Each row is a point. The last column is the point's height on a tilted bowl or saddle (a function of degree 2), plus a little noise. Along how many of its main directions does it bend up, bend down or stay straight?

Points (11 x 3):
[1 14 -40]
[40 -61 -8]
[-47 -29 -59]
[-80 18 -68]
[64 52 4]
[-21 -19 -51]
[20 47 -15]
[43 -18 -25]
[-8 15 -42]
[-20 -38 -46]
[68 6 -15]
Directions: 1 up, 0 down, 1 straight

Points (11 x 3):
[51 -25 -38]
[-41 40 -18]
[94 -53 -89]
[26 44 -38]
[34 1 -25]
[56 -37 -45]
[34 -38 -29]
[-11 4 -6]
[-22 -5 -3]
[-22 -5 -2]
[24 62 -51]
Directions: 0 up, 2 down, 0 straight

Points (10 x 3):
[39 22 -58]
[-47 42 -43]
[33 69 -41]
[-76 45 -38]
[-46 -6 -12]
[21 16 -55]
[69 -30 -36]
[9 -40 -3]
[-10 33 -50]
[-23 -8 -19]
Directions: 1 up, 0 down, 1 straight

Points (16 x 4):
[32 57 61 -46]
[-30 -11 0 -29]
[-25 -3 -21 -29]
[67 -23 -23 -24]
[6 -5 27 -18]
[-36 -62 -13 -52]
[47 23 61 -30]
[-13 -113 -50 -99]
[-28 26 13 -24]
[27 14 69 -33]
[99 -53 -30 -36]
[7 -45 24 -20]
[-38 10 -29 -32]
[-29 -41 -17 -41]
[20 -12 22 -14]
[10 19 -42 -28]
Directions: 0 up, 2 down, 1 straight

Points (16 x 4):
[1 -111 23 -71]
[9 -18 46 4]
[-20 2 26 1]
[-13 -26 18 -7]
[-43 -52 53 -27]
[19 -12 32 3]
[-51 63 7 -15]
[42 72 6 -62]
[-29 -23 -30 -32]
[9 29 -22 -27]
[32 42 38 -19]
[-18 73 59 -18]
[49 64 -61 -99]
[42 15 11 -13]
[5 65 -28 -53]
[11 30 1 -17]
Directions: 0 up, 2 down, 1 straight

Points (27 x 5):
[44 34 -18 36 -32]
[6 -48 -92 21 92]
[-11 -36 -38 56 43]
[-2 36 -11 7 -9]
[-31 37 -45 -44 42]
[-79 10 -8 38 40]
[-1 16 25 -41 18]
[22 -64 66 78 80]
[-7 14 -25 44 -6]
[-67 31 -8 0 29]
[-88 -10 -5 -10 39]
[-61 34 13 88 33]
[31 -17 15 78 28]
[10 18 -5 3 -3]
[-15 9 -18 -23 15]
[11 40 14 -39 21]
[-19 -29 16 -62 5]
[12 90 -58 -7 -41]
[-12 -91 -19 17 51]
[-17 -35 35 -39 -5]
[-4 -7 -10 -49 23]
[-50 -6 34 -17 9]
[14 35 -37 -3 -8]
[28 11 -54 -70 62]
[79 15 -43 -55 55]
[78 -47 11 -42 63]
[17 -26 7 50 20]
Directions: 3 up, 1 down, 0 straight

Points (26 x 5):
[26 -70 25 -7 4]
[-7 -57 16 -19 7]
[-10 29 -6 18 26]
[6 -5 -20 32 13]
[16 66 14 0 60]
[16 2 18 -12 -4]
[-55 66 43 -98 -14]
[21 -47 5 47 17]
[34 -19 -9 24 1]
[-10 0 -28 8 5]
[-39 92 5 -43 42]
[-89 -16 11 -37 28]
[27 6 -38 -56 -17]
[-26 53 72 -22 43]
[7 53 28 -16 33]
[-38 72 96 -54 41]
[53 25 -4 -13 10]
[-13 -18 -22 49 20]
[-53 -57 34 29 67]
[-25 -57 16 7 27]
[-13 41 -32 38 47]
[44 17 -70 -67 8]
[51 42 -5 6 42]
[49 -4 14 56 44]
[28 75 0 58 129]
[21 -9 65 -15 15]
Directions: 2 up, 0 down, 2 straight

Points (25 x 5):
[59 -45 -30 -4 -25]
[19 1 -39 60 -9]
[-22 12 -56 7 -16]
[63 95 -16 5 -111]
[76 12 -33 -88 -82]
[11 -35 38 -45 -4]
[17 -25 14 7 23]
[-39 -3 12 -103 -26]
[9 34 1 -56 -24]
[90 46 63 -12 -54]
[-52 13 -12 9 3]
[15 -13 17 -13 15]
[49 17 11 41 7]
[-3 10 5 -9 12]
[-46 -15 17 -50 5]
[21 -9 61 -9 15]
[27 -74 17 -6 -7]
[23 4 29 80 37]
[54 -1 -68 -31 -50]
[-12 66 -9 -3 -42]
[-40 36 20 -33 -12]
[43 60 20 -17 -43]
[33 8 5 -12 0]
[42 60 71 6 -28]
[17 59 -61 41 -75]
Directions: 0 up, 3 down, 1 straight

Points (48 x 7):
[-7 26 24 -18 39 -15 -16]
[43 -28 -4 24 21 54 -23]
[-58 13 78 -19 38 43 -16]
[-84 41 15 106 34 4 -69]
[23 91 54 -79 -24 61 87]
[-37 5 19 63 13 -54 -65]
[-40 14 -22 78 -71 34 19]
[14 -20 8 9 -12 25 -2]
[-36 42 -15 18 -52 19 6]
[-28 109 124 33 -27 37 -83]
[-79 -13 54 -71 -27 61 59]
[4 -24 -5 40 6 -22 -39]
[26 -10 30 39 51 -6 -41]
[14 31 39 -37 -14 -1 29]
[-77 0 25 43 -42 -94 -58]
[-75 -61 21 16 66 -8 -84]
[43 -31 29 -14 -68 32 33]
[-16 -36 39 4 -18 -34 -11]
[-49 91 28 -17 -15 -14 -33]
[-10 -44 -4 -35 67 1 -24]
[-23 -31 -12 0 56 0 -41]
[40 23 10 -3 -41 4 2]
[14 -14 -69 -7 -39 21 -31]
[46 -122 -1 29 13 -32 -75]
[-47 6 35 -30 -51 -49 -1]
[40 -12 35 -43 -24 20 51]
[-14 -19 -53 15 -12 -41 -31]
[59 131 -22 -36 -50 23 16]
[-21 -8 -8 -15 73 78 -9]
[21 25 15 23 -35 1 -12]
[-3 57 -10 -33 3 52 26]
[-7 -9 7 -14 -26 24 14]
[43 32 -41 -51 23 108 29]
[-55 45 25 6 51 -15 -68]
[-47 -18 -8 -24 9 -3 -16]
[75 -4 37 -23 -41 4 29]
[-9 38 -19 -2 0 88 14]
[36 1 25 7 18 16 -5]
[30 8 -8 21 -72 -17 -17]
[-33 -19 0 27 -66 61 30]
[12 -4 42 -7 -73 7 34]
[-52 -10 24 0 0 -18 -27]
[38 -41 -2 31 37 -24 -49]
[-48 2 -7 -39 -3 -19 -4]
[20 -56 -17 22 -43 -10 -34]
[21 20 -47 14 -53 45 -17]
[85 -33 -24 10 2 9 -51]
[-7 -19 -46 9 -45 21 -18]
Directions: 2 up, 2 down, 2 straight

Points (42 x 7):
[21 -31 61 24 -50 -20 27]
[-28 -9 -5 8 6 3 -2]
[49 -3 3 30 -31 -13 26]
[35 59 5 27 -36 -9 16]
[-42 -1 -8 19 -25 32 -33]
[6 -37 -31 27 -44 40 12]
[-25 -35 38 -7 39 5 21]
[69 -47 -55 -5 -78 59 79]
[-26 -20 22 25 -50 -28 15]
[0 26 -14 -80 62 4 46]
[52 11 -36 -16 -2 26 25]
[55 -56 18 13 -29 14 36]
[20 31 64 -64 -35 -11 53]
[-23 43 -22 -40 42 -71 59]
[-12 -103 -17 14 8 26 32]
[26 40 -69 33 10 -13 -3]
[53 -17 93 57 -93 -38 45]
[-56 65 -24 2 36 58 -78]
[39 43 -14 27 17 34 -6]
[3 34 21 23 7 2 -14]
[-42 -56 -1 58 23 -81 44]
[54 23 -8 53 66 6 -6]
[-3 20 -4 -41 28 23 12]
[7 17 -65 -13 36 64 -12]
[8 -13 -3 -20 -13 -66 74]
[31 31 -60 3 -21 13 24]
[29 79 0 24 -8 -34 6]
[10 -54 25 -19 4 63 14]
[-37 0 32 -40 71 12 21]
[43 41 -5 -38 -60 -4 74]
[-38 -7 -26 66 -51 53 -52]
[61 -4 -44 102 -48 13 9]
[-21 -36 117 -14 -14 -26 25]
[-3 -22 22 72 -18 42 -28]
[79 -25 47 0 -80 29 71]
[11 7 -4 -7 64 17 7]
[35 -28 49 -39 16 44 29]
[-16 10 -40 2 37 52 -22]
[-1 26 -5 -65 -25 26 40]
[21 -5 1 -63 43 10 46]
[-64 -71 30 74 62 -3 8]
[26 -42 43 -22 54 -87 89]
Directions: 2 up, 1 down, 3 straight
